Each row is a point. Each table stands for the endless flat space through its points: a line for two points, a plane for three, and so on. The two share one point or none. Which?
In the rows, zero is written as 128.

First:
[[157 137 105 133]
 [127 107 100 108]
 [127 101  99 113]]
Second (2 x 4):
[[135 116 105 109]
 [138 125  96 121]]
They share: [136 119 102 113]

First:
[[164 108 136 118 145 113 110 139]
 [143 146 131  97 151 142 159  92]
 [169 134 158 146 137 151 152 102]]
Second:
[[155 152 146 104 155 137 154  90]
 [155 145 144 111 150 140 153  95]
 [150 151 141 104 150 139 150  90]]
They share: [155 138 142 118 145 143 152 100]

First, 6 rows:
[[133 133 174  91 132 131 147 138 129]
 [188 169 137 107 170 106 156  83 135]
 [190 139 151 111 173 105 131 112 160]
 [142 156 147 124 149 125 148 103 155]
 [ 98 174 122 107 140 161 191 103 125]
 [155 151 148 120 148 109 140 104 143]]
Second:
[[154 147 179 138 126 135 144 101 161]
 [153 133 156 131 137 110 150 103 168]
 [147 144 153 124 143 120 151 105 160]]
They share: [141 155 150 117 149 130 152 107 152]

First, 2 rows:
[[115 114 137 144 128 114 133 131 159 142 118 132]
 [133 114 149 132 122 135 145 119 144 139  97 147]]
Second:
[[127 126 143 132 111  88 148 134 105 154  98 138]
 [121 105 140 138 108 175 166 125 180 124 125 132]
 [109 101 157 100 156  96  92 111 145 165 128 115]
 [128 133 140 141 137  57 118 118 123 161 103 144]
 [142 130 148 167 137  98 123 119 173 152 108 143]
 [131 126 135 148 133 112 126  98 177 136 138 138]]
They share: no point

First:
[[127 109 100 131 114 124 139  94 116 114  97 100 159  80]
 [118 102 128 127  90 131 128  88 123 116 107 103 165 117]
 [163 138 126 109 105  99 119 134 138 115 142  97 139 104]
 [145 131 119 138 117 113 144 132 124 122 133 106 146  92]
 [142 108 141 132 122 107 151 107 153 137 131  90 134  97]]
Second, 6 rows:
[[163 100 151 115 110  88 161 112 107 146  81  85 155  67]
 [111 111 149 174 106 126 162 139 137 115 157  75 144 109]
 [113 133 130 153 141 124 159 144 126  99 165  94 135  96]
 [130 109 121 161 156  79 175 145 101  84 133 118 147  74]
 [161 156 143 119 132 117 157 134  94 141 117 110 108  69]
 [142 151 143  99 112 148 133 115 136 153 137  85 132 100]]
They share: [136 121 136 143 111 118 148 124 131 129 136 106 147 107]

First:
[[118 122 162 147 117 143 144 149  73 136 129  98 138 118 116 123 109 135
  101 143]
 [169 142 109 132 111 133 142 145 112 140 169 144  97 114 110 125 126 107
  165 141]
 [155 133 149 134 138 149 134 142  77 140 168 112 129 101  94 123 117 108
  135 147]
 [169 146 144 110 155 121  99 145  99 109 158 122 144  99 125 146  95 148
  124 174]
 [170 101 141 135 102 123 153 102 107 157 155 130 127 136 121 116 127 121
  114 170]]
Second:
[[115 158 131 123  96 146 154 133  94 160 180 121 143 122 106 140 101  93
  139 139]
 [173 142 151 159 108 125 159 110 108 111 148 142  78 126 101 143 117 138
  107 130]
 [170 123 129 134 102 116 148 156 130 143 125 120 102 117 143 155 114 148
  135 155]
 [140 111 166 178 143 122 133  93  79 104 118 165  94  99 110 143 167 156
  130 135]
 [126 131 144 154 107 151 130 133  96 129 153 148 133 132 102 127 136 105
  122 137]
 [157 122 114 110 101 111 125 166 113 152 118  92 117 113 158 129  99 139
  137 165]
 [136 152 112 115  74 149 145 175 126 166 173 109 145 142 123 132  87  90
  129 148]]
They share: no point

First:
[[125  88 129 125 115 126 140  91 146 113 123 129 111 151 107 159 134 137
  128 132 122 150 151 135]
 [105 116 133 101  91 122 148 111 130 129 123 133 107 139 135 131 142 161
  128 128 118 138 123 123]]
Second (4 x 24):
[[108 123 132 121  94 118 135 108 154 123 116 151 122 130 120 143 134 130
  120 132 118 131 124 118]
 [ 99 104 118 121 108 147 136 114 144 117 150 143 135 152 124 136 145 132
  139 112 111 141 130 112]
 [117  88 131 109 113 134 158  93 128 117 133 117 103 159 125 141 144 161
  134 128 128 154 145 139]
 [109 116 132 119  99 123 142 104 149 121 121 144 119 137 122 141 137 136
  123 131 122 136 128 123]]
They share: [115 102 131 113 103 124 144 101 138 121 123 131 109 145 121 145 138 149
 128 130 120 144 137 129]

First:
[[151 112 101 106 151 137 137 119 129 154 140 134 118 106 128 112 129 155
  148 156 117 133 113  93]
 [153  86 117 120 139 169 143 123 147 112 130 138 148 122 136 140 163 155
  110 116 163 145  93  97]
 [152  77  98 137 130 168 145 137 149 135 129 114 116 108 151 118 134 150
  137 147 154 170  81  68]
 [141 117 134 111 154 142 117 104 142 125 151 151 123 122  99 118 151 172
  138 135 131 135 115 100]]
Second, 7 rows:
[[193 101  80 109 170 138 146 143 151 116 141 122 152 107 108 136 122 155
  162 123 178 105  83  96]
 [154  97  83  91 145 164 147 114 134 123 134 108 129 112 135 133 165 123
  139 136 153 139 105 119]
 [174  73  93  88 136 125 169  86 141  99 124 152 101 143 157 131 157 153
  140 111 159 126 146 118]
 [188 113 102 125 121 135 206  90 185 139 181 132 145 162 113 157 148 194
  138 111 178 120 137 132]
 [161 111 124 121 150 149 155 126 145 151 146 144 171 121 114 137 142 180
  113 129 139 110 100 101]
 [161  51 124  89 177 127 123 131 101 115  76 168 133 106 154 103 140 159
  116 131 122  93 102  70]
 [153 115  82 106 125 136 163 100 152 109 162 116 137 108 128 117 122 132
  160 108 163 107 107 130]]
They share: [155 103 109 103 149 151 144 118 133 131 133 143 146 116 132 134 153 153
 120 128 139 126 109 107]
